Each row of a before or after table is a point. One or more steps were done to the points. Then noise was added and the rows were shuffled. The steps act on how far a point lies along the listed directions, d1 being the first. What was done? A step turns or swaps two directions, mirrors them in a line or flattens them onto one, adds a multiple of one to another, or multiplies one. Angles are multiples of 10 degrees, from the lower direction toward the higher: turns from -170 to 170, lines from 10 to 170 but not 90. Use the fewest steps. Two steps may share a direction if one is a turn and the other turns, adds or multiplies; they go together, in the order done. Otherwise the lowest direction goes first.

Directions:
(1): [ 57 -12  29]
(2): [-6 55 34]
(3): [-30 -32  47]
Before, 8 rows:
[[-21  22  16]
 [ -8   2 -47]
 [-34   7 -16]
 [  7  16  -5]
 [-21   8  16]
 [ 39 -29 -16]
 [ 53  20  46]
 [ 67  -2   9]]
After, 8 rows:
[[ 18 -64  12]
 [-11  41   3]
 [ 23 -47  80]
 [  9 -17 121]
 [  6  20  -2]
 [-10  36 -59]
 [ 14  20 -84]
 [-14  19   4]]
Steps: add 1.5 times d1 to d3; multiply d2 by 1.3

Directions:
(1): [ 74  22  29 -27 -59  16  26 -24 -11]
(2): [  1 -14  49  74  19  29  33 -37  29]
(3): [  4 -83 -52 -18 -14  11  33 -32  13]
Before, 10 rows:
[[-24 -40  -6  22 -12  26  51 -29  22]
 [ 80 118 121  47 -17  25  14 -12  -7]
 [  2   1   5   0  18 -21   2  -1  -3]
 [ 36 -24   3  -6 -35   0  14 -36  13]
 [ 17  11  17 -12 -17   5 -14 -12  13]
 [ 36 -71  -8 -21 -14  -5  27 -62   3]
 [-52  27   0   2  27  -5  -8  35  13]
 [-32  49  11  -7  30 -23 -47  51  -1]
 [-40  46  10   1 -16 -27 -31  39  -6]
 [-60  58 -14   6  68 -45 -72  67  -2]]
After:
[[ 23   4  13 -17 -24   7 -13 -15  17]
 [-63   8 -21  -1  29 -10  -9  40  14]
 [-82  19 -57  -9  76 -47 -72  73   0]
 [ 41 -31  37   6 -10  -5  24 -62   7]
 [-32 -28   6  39  -7  28  48 -24  22]
 [109  29  33 -35 -65  26  38 -35 -17]
 [-46  21 -12 -12 -18 -28 -35  39  -6]
 [  1  -5   3   3  19 -23   3   1  -5]
 [ 44  -5  29   1 -35  -2  12 -37   8]
 [-43  22 -20 -26  27 -31 -41  49   3]]
Steps: multiply d1 by 1.3; flatten d2 and d3 onto the line at 30 degrees

Directions:
(1): [-107  -10  -12    6  -55   19   46  -17    0   22   15   16  -24  -19]
(2): [ 15  30  25 -48   3  20  60  22  18  47  48 -41   2  66]
(3): [  3  43   9 -43 -49  -4 -21  11  36 -64  39  72  20  15]
Before (9 x 14):
[[-43  25  17 -16 -31 -14  33  -4  12  17  24 -17  10  10]
 [-58 -44  -6  44  10   1  59 -15  14  63  12 -46  21  -9]
 [ 13  36  16 -77 -14   1  12  28  66 -29  49  30  24  59]
 [-85 -54 -17  20  -9  11  64 -18  -7 105   8 -64 -29 -18]
 [ 92  37   4   7  60 -32 -14   5  -2   3  -7 -27  24  37]
 [ 43 -37 -20  48  77 -23 -35 -14 -28   2 -68 -60   8 -47]
 [ 65 -16 -22  21  92 -20  -6   3  -2  51 -40 -65 -19   4]
 [ 34 -44 -20  36  50  -2 -16  -1 -34  24 -80  -9 -10 -28]
 [-53  20 -17 -27 -51  10 -11  -5  33 -32  13  71   9 -13]]
After:
[[ -34   17    4    8  -35  -29  -18  -11   12  -38    3   24   18  -25]
 [  89    4   11  -30   48    7    7   28   -1   28  -25  -18    9   43]
 [ -79   14  -16  -30  -46   26   35   -5   26   17   24   30   -7    3]
 [  23  -11  -18   63   64  -30    4  -23  -36   40  -47  -48   -5  -14]
 [-101  -56  -36   32  -16   -5    5  -26    4    0  -33   16  -21  -53]
 [  91   -3  -24   10   90  -34  -44    8    7   15  -41  -38   -5   -4]
 [  50    6    5   -1   -1  -31  -34    6   51  -58   26   39   73    4]
 [  69   19    5  -37  -23  -44  -90   20   46  -77   25   62   44    4]
 [  90   12   12  -20   77   -8    1   18    2   22   -8  -84   25   35]]
Steps: mirror d1 and d3 in the line at 40 degrees; multiply d2 by -1

Directions:
(1): [ 20  45  50  41 -25  23 -30  63 -10 -63  59  -7   3  10  34 -31  18 -53
   7  44 -16 -72  -6  55  39  53 -27  25  35   2   2  37]
(2): [-19 -20 -36  51  -4  81 -10 -63  20 -35 -38  61   5 -35 -43   9  19 -27
 -23 -35  10   5 -88  52 -37  51   7   6  38   3  12  -4]
Before, 9 rows:
[[  12   18   12   11  -16    6   -1    8    8  -14   16    0    6   17
     9   -7   -3  -26   13   17   -5  -29  -11   17   16   26   -5   20
    21  -13    0   17]
 [  15   -6    2  -15    1   -5   -3    2   -1  -14    0   -8  -15    5
    -3    3   -4   -8   11   -1   10    3    4  -18    6   -6    4   -5
     0  -11   -1  -10]
 [  30    4   25  -86   21 -121   17   58  -24   79   38  -64  -16   49
    43   15  -36   52   27   33    2   15  106  -92   38  -76   11  -18
   -68  -13  -21  -24]
 [   3  -27  -24   -5    9  -15   19  -59   20   24  -45   16    2  -13
   -31   26   -5   26    5  -34   10   29  -13  -10  -29   -4   29   -4
   -23   -7   -5  -21]
 [ -11  -15    0   -3   17    1    6  -11   -2   -4    0   10  -10  -13
   -20   21   11    7    5  -19    5   11  -30   -1  -10   18    8   10
     3   13    8    2]
 [  10   18   24  -19  -13  -33   12   52   -5    6   22  -43   -1   15
    43  -16  -11    4   22   37   -1  -21   37   -9   22  -19   -5   -9
    -3   -8   -4   19]
 [   4   12   27  -21    4  -47    3   23  -12    4    8  -16    0    0
     3    1  -11    2   -8    1   11  -11   18    2   19  -11   -4   -4
   -13   -8  -19    7]
 [  -1  -30  -31   11   41    8   16  -50   17   19  -46   29   -9  -23
   -35   12   -7   17   -3  -35   29   21  -23  -13  -20  -13    8    1
     7  -10   -3  -13]
 [  26   26   38   -6  -13  -21  -27   75  -21   -8   61  -30   -5   32
    41  -31    8  -30   19   39  -12  -38   43    6   38    5  -25   22
     3   21  -11   22]]
After (9 x 32):
[[   5   17   31  -16   -2  -43    0   26  -12   -3   12  -15   -1   -1
     6   -3   -9   -3   -8    3   10  -17   12    8   23   -5   -7   -4
    -5   -6  -18   11]
 [   9   14    7   15  -14   13   -1   -3   11  -15   10    7    4   14
     4   -3    1  -28    9   13   -3  -23  -22   21   12   27   -3   18
    27  -10    1   15]
 [  39   24   50  -69    8 -114    6   88  -29   50   66  -73  -16   58
    59    0  -29   26   32   54   -4  -20  108  -70   60  -55   -5   -7
   -53  -13  -21  -11]
 [   5  -25  -21  -17   13  -30   24  -50   16   31  -39    5   -2   -3
   -25   26   -9   33    9  -28   12   31    3  -22  -21  -18   26   -5
   -36   -9   -8  -23]
 [  12   24   29   -7  -20  -20    6   57   -3   -7   28  -35   -2   14
    43  -19   -5   -9   22   41   -3  -34   29    5   24   -2   -9   -5
     6   -5   -4   24]
 [  25   29   36   12  -19    0  -32   69  -18  -26   61  -12   -4   24
    37  -34   15  -42   17   38  -14  -46   20   25   34   25  -27   28
    18   22   -7   24]
 [   0  -29  -30   -3   44   -8   20  -44   13   32  -46   17   -9  -19
   -31   14  -12   27    0  -34   28   27   -8  -28  -16  -26    8   -3
    -1   -9   -4  -15]
 [  16   -5    4  -13   -2   -5   -4    6   -3  -14    2   -8  -14    8
    -2    2   -3  -11   12    0   10    1    3  -18    8   -2   -2   -5
     1  -10    0   -8]
 [ -10  -15   -2   -7   21   -5   10  -13    0    4    0    4  -10  -14
   -18   25    7    7    5  -19    5   16  -24   -8  -14   18    9   12
    -1   14    9    0]]
Steps: turn d1 and d2 by 20 degrees

Directions:
(1): [ 44  43  34 -26  48  35  66  22  -9 -22   2 -93 -45  53 -41   4   7 -52
  43 -36 -47 -18 -11  38 -14 -11  -4 -34  21 -25  10  25  13  12   2  35
 -14 -70  57 -27 -13  31  66  43  -1  11 -11  21  -3  59  24  10 -50 -97
  26 -20 -33  -8   3 -19  13 -70 -24 -55]
(2): [  7  -9 -57  18  -3 -38 -11 -46   0   5  -7   4 -35  80  17  50  15   5
  15  47 -39 -72 -59  49  10 -72   3 -71   4 -12 -20 -24  -4   4 -15 -54
 -43   7 -46 -23 -34 -47 -17 -45  28 -15 -31  28 -15 -58 -70 -26 -37  17
 -37 -29 -14 -18  57  17 -40 -17   7 -96]
(3): [-22  -4 -75   4  31  -6 -22   1  -5  44 -24 -36 -40 -12  16  -2  36 -23
  74  55  -5 -13 -31   4 -41 -10 -19 -50 -18  31 -53 -32  13 -27 -15  -6
  68  46 -14  -6  20  37  78  45  61  -5 -19 -65 -64  -4  18 -46 -36 -28
  11  -8 -31   3 -52 -12   8  43  55 100]
(4): [ 20 -33 -37  68  36 -16 -39  -9  11 -58  64 -16   4 -29  23 -62   1 -23
 -22 -52  -4 -51  -5   6 -53   7 -21 -22  -8  44   6  41  -7  55  52 -12
  14  25  62 -40  41 -58  62  45  47 -46 -16  85   2  -7  38  37  72  32
 -41 -53  -2   8  31 -17   1  38   9 -12]
Before (12 x 64):
[[   6   29   38  -12   -9   12   23    5    7  -14   33  -11   35    3
   -22   -9  -34   -2  -41  -51    7   19   29  -20    6   17    2   32
    18  -25    7   36    4   24   22   41  -14  -10   36   11    2  -10
   -15  -11  -32    2    8   57   42   27   28   15   29   -4    3  -24
     9   -1   11    2   12  -15  -27  -39]
 [  31  -16   -5   41    4  -36  -14  -40   -2  -39   31   10    8   43
    20   -9  -26   -3  -31  -20  -36  -64  -32   23    3  -44   14  -43
    -5    0    4   19  -15   39   31  -31  -52  -20    1  -18  -18  -69
     2  -24   12  -39  -17  106   14  -29  -48   15   24   30  -38  -41
   -10  -21   82    3  -26  -34  -19 -111]
 [  -4    7   33    9   12    3    0   -4   -4  -10   33  -24   16  -30
   -18  -15    0  -24  -11  -37    7   14   12    7  -25   23   -4   20
    10   17   33   28    1   13   21   13    1   -8   46    6    7   -9
    16   24   -9  -14    8   31   -1    3   43   14   42  -10   21   -7
     0    5  -15   -9    1  -10   -2    0]
 [   2  -43  -28   41   17  -10  -48    2    9  -78   59   -3   -8  -59
    40  -58    2   -8  -12  -48    0  -27  -24  -18  -47    4  -10   -9
   -19   49   10   24  -28   39   41  -22   17   19   49  -14   51  -36
    43   42   25  -26   -3   71   -8  -14   57   50   70   48  -22  -57
     0   -7   20  -20    7   39   12   -5]
 [ -44   -7  -55   10    5  -31  -42  -36  -22   33  -12   10   -9   11
    27   19    7   16   33   81    0  -24  -41    1    7  -28    0  -37
   -14   22  -42  -43   -2  -13  -19  -50   18   43  -43   -6    3    4
    -3  -35   47    3  -14  -30  -37  -44  -27  -28  -21   32  -22    4
   -15  -13   -1   28  -21   49   44   41]
 [ -21   10  -16    7   40   15   -6   48  -10   31  -25  -41  -28  -21
     2   -7   35  -22   52   26   -5   13  -24   -8  -45   19   -4  -10
   -19   11  -40  -14   20  -41  -14    2   66   -8   11  -10   -6   55
    68   62   41   10    4  -65  -26   31   31  -21  -16  -42   19   16
   -34  -11  -57  -15   25   18   30   99]
 [ -18    1  -15   16    7    5  -27   -2    5   17    0   18   14   -8
    -3    5   17   14   11   18   -7    1   14  -15   -1   24    3    5
    -7    4   -2    4    9  -25  -15    6    1   14  -26   10   -2    9
    -5   -4   -4  -22    9  -14  -14   -9    3  -14   10   22  -13   24
    16    1  -17   14   -1   25   -5   33]
 [   7    5   33  -13   11   10   29   20  -18  -21   15   -5   11   21
   -27   -6   -6   -9    5  -14   -9    3   20   10    9    8   -6    8
     9  -22   16   18   13   30   11   21  -33  -12   21   -2  -25  -10
   -13    1  -19   10   16   29   13    5   -1   13    1  -19   -7   -6
    19   -1   13   -1    3  -26  -23  -51]
 [  30    7    6   11   36    0   10  -19    8  -23    9  -47  -26   25
   -12   -1   -2  -12   23  -40  -10  -24   -3   12  -24   13   -3  -14
    26    0   -8   22   12   14   23   17  -23  -50   34  -24    3  -12
    31   18   23  -10  -22   41    0   11   22   -5  -14  -31  -16   -8
   -28  -12   10  -25    5   -3  -11  -44]
 [  -8   -2   45    3   -4   -6   15   -9   12  -11   17   43   40    2
    -5   12  -35   30  -63   -2   -7   -5   15   -6   39  -10   10   29
    16  -24   18   -2  -15   -5   13   -4  -35  -22  -20    4  -38  -49
  -107  -54  -22  -16   31   49   23  -27  -29   25   17   40   -1    2
    40  -20   36   31  -22   -3  -25  -76]
 [  47   10    6  -16    1  -17   46  -10   -6   -8   14  -60  -26   84
     7   60  -10  -23   12  -13  -52  -55  -42   44   24  -43   13  -52
    13  -32    3    6    9   -3  -10  -17  -56  -55   11  -22  -43  -13
   -13  -24    1   -7   -4   58    6    1  -56  -10  -42  -28   -9  -16
   -49  -18   64    0   -6  -71  -25 -111]
 [  -1   18   30  -10  -10   18   -4   -9  -21    8   -1   32   29  -37
     5  -12   -3   35  -34  -20   29   38   32  -33    4   24   14   32
    -7   -5   29    6    1  -18    0   10    3    2  -18   27    1    7
   -37   -2  -27   23    3   -3   18   17    1    6    1    7   11   23
     7    2  -19   16   13    3  -13   27]]
After, 12 rows:
[[  53   16   11  -15    6  -11   53   -7   -7  -12   15  -71  -37   95
    -1   60  -11  -33   20  -20  -63  -58  -40   55   27  -46   12  -55
    13  -36    4   10    9    1   -9  -19  -60  -65   23  -26  -49   -5
     1  -16    2   -5   -5   61    9    8  -50   -6  -48  -40   -3  -21
   -55  -17   66   -1   -4  -84  -27 -117]
 [  12    9   33  -16   13   14   31   20  -20  -23   14  -14    3   21
   -29   -6   -5  -15    7  -15  -14    1   17    8    6    6   -8    7
     9  -23   16   21   16   38   11   19  -34  -18   23   -5  -32   -8
    -4    7  -19    8   10   33   13    9    8   19   -5  -26   -1   -4
    16   -2   16    1    3  -34  -24  -56]
 [  33  -17    0   38    2  -37  -12  -43    2  -42   31   11    7   44
    21  -10  -25   -4  -30  -23  -41  -61  -33   20    1  -45   16  -44
    -4   -2    2   20  -14   41   34  -31  -50  -20    2  -18  -24  -66
     5  -25   17  -38  -22  106   13  -25  -50   16   25   28  -39  -40
    -9  -23   82    1  -24  -40  -22 -113]
 [  -1  -41  -33   40   14  -12  -51   -4   11  -75   63    0   -8  -65
    43  -58    1   -8  -12  -47    0  -26  -23  -17  -47    1   -9   -8
   -20   52   11   21  -28   37   44  -26   16   23   44  -11   53  -36
    41   38   27  -27   -5   74   -5  -19   56   48   72   51  -27  -57
     0   -4   21  -21    6   42   11    2]
 [ -10   -8   43    7   -4   -9   13  -14   11  -10   20   51   46   -1
    -6   13  -40   33  -65   -1   -7   -2   16  -12   39   -6   17   33
    14  -23   18   -3  -13   -5   11   -5  -38  -14  -21    7  -36  -56
  -111  -51  -26  -13   28   46   24  -31  -33   26   24   46   -2    4
    43  -22   34   38  -26    0  -22  -75]
 [   7   28   39   -7   -5   15   31    5    5  -14   32  -14   36    1
   -23   -8  -34   -5  -39  -48    3   14   31  -19   11   14    3   28
    20  -23    7   34    7   25   23   41  -15  -16   45    8    3   -7
   -10  -11  -31    2    7   59   49   30   28   13   27   -8    8  -24
     9   -1    9    2   15  -22  -28  -43]
 [  -1    8   33   10   13    9    0   -3   -3  -10   30  -26   11  -30
   -16  -18    1  -19  -12  -38    0   13   12    8  -24   20   -4   22
    13   15   33   28   -1   13   21   15    1  -14   53    5   12   -6
    20   24  -11  -19   10   33   -1    0   44   15   38  -15   27   -5
    -5    3  -18  -13    3  -11   -3   -5]
 [ -47  -15  -59   13    2  -44  -51  -39  -17   37   -8   23   -1    3
    32   20    7   21   31   84    7  -18  -40   -3   13  -23    4  -31
   -17   22  -38  -46   -3  -18  -20  -56   22   50  -50    1    3   -1
   -10  -41   46    5  -12  -32  -33  -51  -35  -30  -18   43  -25    6
   -12   -9   -2   33  -22   54   48   46]
 [  37   13   14    5   44    7   15  -17   11  -27    7  -56  -32   31
   -17    1   -5  -15   27  -46  -15  -28   -6   14  -24    8   -1  -14
    29    3  -12   24   14   17   28   19  -28  -57   40  -30    2   -5
    39   23   26  -13  -23   40    0   17   27   -8  -21  -43  -14   -9
   -32  -14    7  -26    5   -9  -17  -48]
 [ -24   -1  -17   16    5    5  -30   -3    7   17    5   26   23  -11
     2    3   16   18    7   20   -4   -2   15  -16   -3   28    1    8
    -7    0   -3    5   10  -21  -14    3   -1   23  -31   13    1    5
    -8   -9   -3  -23   11  -13   -9  -12    2  -17   14   32  -12   26
    19    6  -18   13   -3   30  -10   38]
 [  -8   20   29  -11  -14   16   -9   -8  -23    8   -1   38   28  -38
     4  -16   -3   35  -37  -17   35   42   36  -38    5   26   15   31
   -11   -4   30    4   -1  -18    3    5    6    6  -21   30   -1    7
   -45   -1  -26   19    2    0   17   15   -1    6    4   18   10   23
     5    5  -17   12   12    3   -9   29]
 [ -19   17  -13    8   48   18    0   49  -13   30  -24  -49  -30  -17
     1   -7   35  -25   54   20  -12    9  -28   -2  -45   21   -5  -16
   -19    6  -39  -13   17  -37  -14   -2   70   -9   16  -14   -7   59
    76   65   38   10    1  -69  -26   36   34  -16  -20  -50   23   14
   -35  -13  -60  -20   28   12   29   90]]
Steps: multiply d1 by 1.3
